Each row of a before or after table is a point. One or more steps were done to the points. Then noise was added and the rows were shuffled. The steps act on columns, c1 being the first. Write out the steps. A step turns or swaps two columns, mirrors them in a line or flattens them onto one, adds a multiple of one to another, or multiplies or shifts one. Angles are multiples of 10 degrees, from the lower column toward the higher: turns from -170 to 170, lines from 10 to 170 but not 90. Use the fewest steps. Two steps may share a column if one is a turn and the other turns, adds or multiplies; they go together, in the order done. Otherwise the lowest column goes first.
In the rows, zero is written as 128.

Before (9 x 2):
[[161  63]
 [138 129]
 [136  84]
 [ 61 135]
 [102 135]
 [162 178]
 [180 104]
 [ 76 172]
 [136 141]]
After (9 x 2):
[[167 187]
 [134 100]
 [ 71 133]
 [157  66]
 [125 137]
 [114 131]
 [123 183]
 [169 153]
 [121  64]]
Steps: turn c1 and c2 by 120 degrees

Before (11 x 4):
[[156 122 139 136]
 [123 167 101 124]
 [151 157 135 114]
 [109 144  81 160]
 [115 137  88 146]
 [174  95 114 185]
 [177 124 183  93]
 [171  83 162 117]
 [127  98 180 150]
 [109 133 106 133]
 [114  86 110 139]]
After (11 x 4):
[[140 202 154 120]
 [127 150  88 105]
 [154 111 140 134]
 [153 118 200 150]
 [127 168  70 107]
 [195  46  99 130]
 [139  53 139 181]
 [121 225 117 104]
 [161  13 170 143]
 [123  25 104 124]
 [113 142 103 114]]
Steps: turn c1 and c4 by -30 degrees; turn c3 and c4 by 60 degrees; multiply c2 by 2.5

Before (14 x 8):
[[125 126 214 142 160 100 117 162]
 [ 61 157 140 101 138 166 175 107]
 [151 127 119 208  99 162 122 117]
 [ 69 159 109 107 123 112 225 137]
 [ 12 124 106 135  90 142 203 148]
 [ 58 138 126 130 147  94 173 143]
 [ 58 171  98 101 123 154 193 170]
 [172 103 137 180 104 179 182 142]
 [153 112 172 112 131 103 114 141]
 [180 127 125 199 151 162 133 118]
 [135 126 198  99 117  68 149 103]
 [188  77 101 136 120 137 127 124]
 [155 100 141  72  94  91 115 156]
 [178 177 154 125  99 112 140 120]]
After (14 x 8):
[[153  95 146  69  97 121 131 174]
 [ 13 124  55 118  90 121 155 104]
 [ 65 170  42 106 123 128 175 144]
 [177 186 135 131 103 138 160 143]
 [134 125 156 119 117 153 194 196]
 [ 62 167 102 147 138  86 167 137]
 [173  95  94 150 101 123 171  57]
 [186  59 113 138 115 127 106 124]
 [ 60 187  63  92 122  90 152 109]
 [151 129 130 176 100 152 115  61]
 [158 110 163 106 130 138 153 147]
 [ 60 136  93 105 149 156 153 134]
 [179 127 123 172 150 149 130  70]
 [123 127 190  92 159 153 185 113]]
Steps: multiply c2 by 1.3; turn c3 and c7 by 50 degrees; turn c4 and c6 by 140 degrees; turn c4 and c8 by 120 degrees

Before (10 x 9):
[[149  99 101  74 150 161 137 111 124]
 [153  97  96 132 156 150 114 118  88]
 [159 126 117 138 168  81 110 131 131]
 [124 140 125 138 164  87 143 136 124]
 [127 117 141 118 130 126 114 180 151]
 [102  71 156 117 111 135 102 155 171]
 [119 115 153 120 163  96 100 156 125]
 [137 112  85  68 120 124 138 122 108]
 [141 161 150 130 144  84 118 128 124]
 [105 132 131 127 148 109  89 146 158]]
After (10 x 9):
[[125  94 122 113 162 141 101 156 153]
 [136 162 141  19 150 156 136 112 104]
 [118 108  99 126 148 125  89 147 120]
 [118 135  78 106 110 185 102 155 140]
 [127 126 102 108 130 138 115 181 133]
 [134  84 125 132 144  95 119 128 149]
 [128  87 133 147 164 117 143 136 127]
 [132 124 162   7 120 145 137 122  94]
 [140 150 177 137 157 159 113 119 112]
 [141  81 129 148 168 130 111 130 116]]
Steps: multiply c1 by 0.4; turn c2 and c6 by -90 degrees; turn c3 and c9 by 110 degrees; multiply c4 by 2

Before (11 x 12):
[[135 152 112 138 155 117 144 125 129 100 123 136]
 [114 133  94 136 113 139  96 137 149 160 102 122]
 [116 138 108 123 132 105 148 101 124 105 104 127]
 [128 136 147 136 121 115 130 122 128 130 170 150]
 [138 134 142 111 113 112 128 145  99 129 158 144]
 [108 137 101 107 106 163 111 126 130 152 111 145]
 [137 134 135 134 114 118 164 122 125 110  97 149]
 [103 143 104 127 129 132 103 130 129 168  99 150]
 [147 136 110 143 131 114 159 107 111 127 136 138]
 [122 168 112 125 131 111 157 123 136 125 114 125]
 [139 136 133 119 143 126 149 108 123 129 116 122]]
After (11 x 12):
[[149 143  94 138 128 190 104 136 114 161 101 144]
 [127 151 144 138 150 166 128 123 128 128 171 127]
 [137 247 115 124 125 161 149 124 122 126 116 126]
 [112 154 110 147 137 166 149 107 145 128 134 121]
 [124 150 134 117 117 178 145 109 136 130 116 117]
 [130 172 103 128 151 180 110 132 105 169 100 122]
 [130 156 100 101 152 211 115 126 108 155 114 143]
 [129 201 112 141 124 167 138 125 138 101 123 102]
 [ 98 144 145 110 148 162 128 144 136 130 158 137]
 [123 145 135 137 151 170 153 122 138 109  98 132]
 [123 158 109 118 125 155 143 100 115 106 102 124]]
Steps: swap c1 and c9; multiply c2 by 3; multiply c4 by 1.3; turn c5 and c12 by -110 degrees; shift c6 by 50; multiply c7 by 0.7

Before (12 x 18):
[[ 32 142 142 116  74 164 126  97 158 163 160  91 197 153 116 160 145 118]
 [ 84  98 131 116 109 119 133 129 101 167  94  83 153  89 121 141  82 123]
 [131 109 118 104  61  48 195 124 178 144 139 127  85  39 228 105 108 121]
 [ 40  72  86 133 145 159 135 109  80 120 141 135 132 101 154 149 145 149]
 [141  90 123 151  54 117 164 174 117 129 170 113 143  94 163 131 115 107]
 [137  98  46 111  93  79 218 127 177 139 145 137  83 112 138 136 120 177]
 [123 119 175 171  99 109 139 146 151 139 155 129 122 114 137  92 134 175]
 [143 121 115  93  76 191 179  66 130 146 130  78 161  29  63  88 128 153]
 [ 91  65 184 138 173 175 113 144 101 139 156  56 143 139  69  91 171  95]
 [ 44 138 130 113 105 118 169 177  76 169  99 162 172  51 125 150 146 115]
 [ 57 126 117 125  28 149  64 127 141 169 140 172 163  76 113 110 126 110]
 [119  68 144  90 122 144  84 142 165  79 117 132 151  53 139  83 110 147]]
After (12 x 18):
[[109 121 117  94 141 191  60  65 130 145 130  79 160  29  63  88 126 154]
 [129 139 141 116 236 165 131  98 160 165 159  89 201 152 117 162 149 117]
 [129 116 176 173 146 111 100 144 148 140 151 128 122 113 137  90 134 178]
 [210 127 119 127 240 148 113 125 138 170 139 175 164  76 116 110 122 109]
 [120  95 129 118 176 117 128 130 100 169  94  86 153  91 122 140  84 125]
 [135  89 125 151 154 119  48 173 118 130 169 112 147  92 166 134 115 109]
 [ 78 137 132 112 212 119 125 178  77 169  98 161 170  51 124 148 147 114]
 [ 94  73  86 133 198 158 175 110  80 121 141 136 134 101 155 150 148 148]
 [ 69  95  47 111 138  76  56 127 179 137 142 136  84 113 137 132 120 179]
 [101 109 121 103 160  48  43 126 180 143 136 125  85  40 231 108 110 122]
 [168  71 142  88 139 142 147 142 166  77 118 129 152  51 139  84 111 146]
 [112  65 186 139 139 175 184 143  98 140 158  54 141 137  70  90 171  96]]
Steps: turn c1 and c5 by -120 degrees; turn c1 and c7 by 120 degrees

Before (9 x 24):
[[148 124 100 160 101 157 155 124  97 135 107 101 150 106 178 113 118 133
  117  93 119 136 123 123]
 [126 110 163  90 130 155 132 108 106 100 156 144 142 160 114 113 130 127
  159 146 142 101 156  99]
 [133  95  97 107 117 145  96 163 130 145 123 149 149 110 111 135 128 103
  114 117 154 139 110 137]
 [157 115 114 118 133 115 148 110 140 129 104  97 111 147 108 136  91 144
  114 150 105 118 115 105]
 [173 128 137 145 170 155 141 110  93 154 138 122 168 116 113 126 114 132
   96 106 147  92 127 160]
 [175 164 133 144 111 167 136 135 117  92 124 113 159  99 131 170 143 101
  104 163 134 112 114 152]
 [143 130 103 155 134 128 124 108 114 131 127 130 130 107 172 171 163 150
  137 127  86  81 134 101]
 [142 130 153 106 139 103 131 182 143 109 120 157 142 115 168 122 137 123
  155 105 101 134 155 134]
 [137 130  89 122 136 143 130 150  94 147 138 152 152 160 166 109 158 144
  131  97  87 150 144 171]]
After (9 x 24):
[[174 130 138 107 167 158 140 111  92 109 138 115 168 111 112 120 127 131
  141 106 148  92 127 160]
 [126 110 162  48 102 155 133 106 106 121 157 123 143 160 117  92 138 123
  117 145 142 104 158  98]
 [158 116 113  81 130 117 149 109 139 117 104 105 111 148 108 132 158 145
  137 148 102 117 116 104]
 [146 123 103 121 126 156 154 122  96 161 105 123 152 105 179  89 134 127
  132  94 118 137 122 121]
 [133  97  94  68 140 146  95 162 132 150 124 170 150 107 108 166 123 106
  134 116 157 140 110 137]
 [140 130 153  65 116 101 130 184 141 111 120 140 143 116 167 118 127 120
  117 106 103 133 154 132]
 [173 166 133 104  89 166 138 136 117 141 125 109 155 100 133 252 105 117
  135 161 133 111 114 152]
 [137 131  86  80 148 145 129 151  93 135 139 178 149 161 167  68 102 137
  124  95  86 149 143 174]
 [145 129 103 114 134 132 124 106 113 125 127 149 131 109 173 212 100 165
  123 129  88  80 131 101]]
Steps: add -0.7 times c3 to c12; shift c4 by -40; turn c5 and c10 by -70 degrees; add 0.3 times c13 to c10; turn c16 and c18 by 20 degrees; multiply c16 by 2.5; turn c17 and c19 by -160 degrees; multiply c19 by 0.4
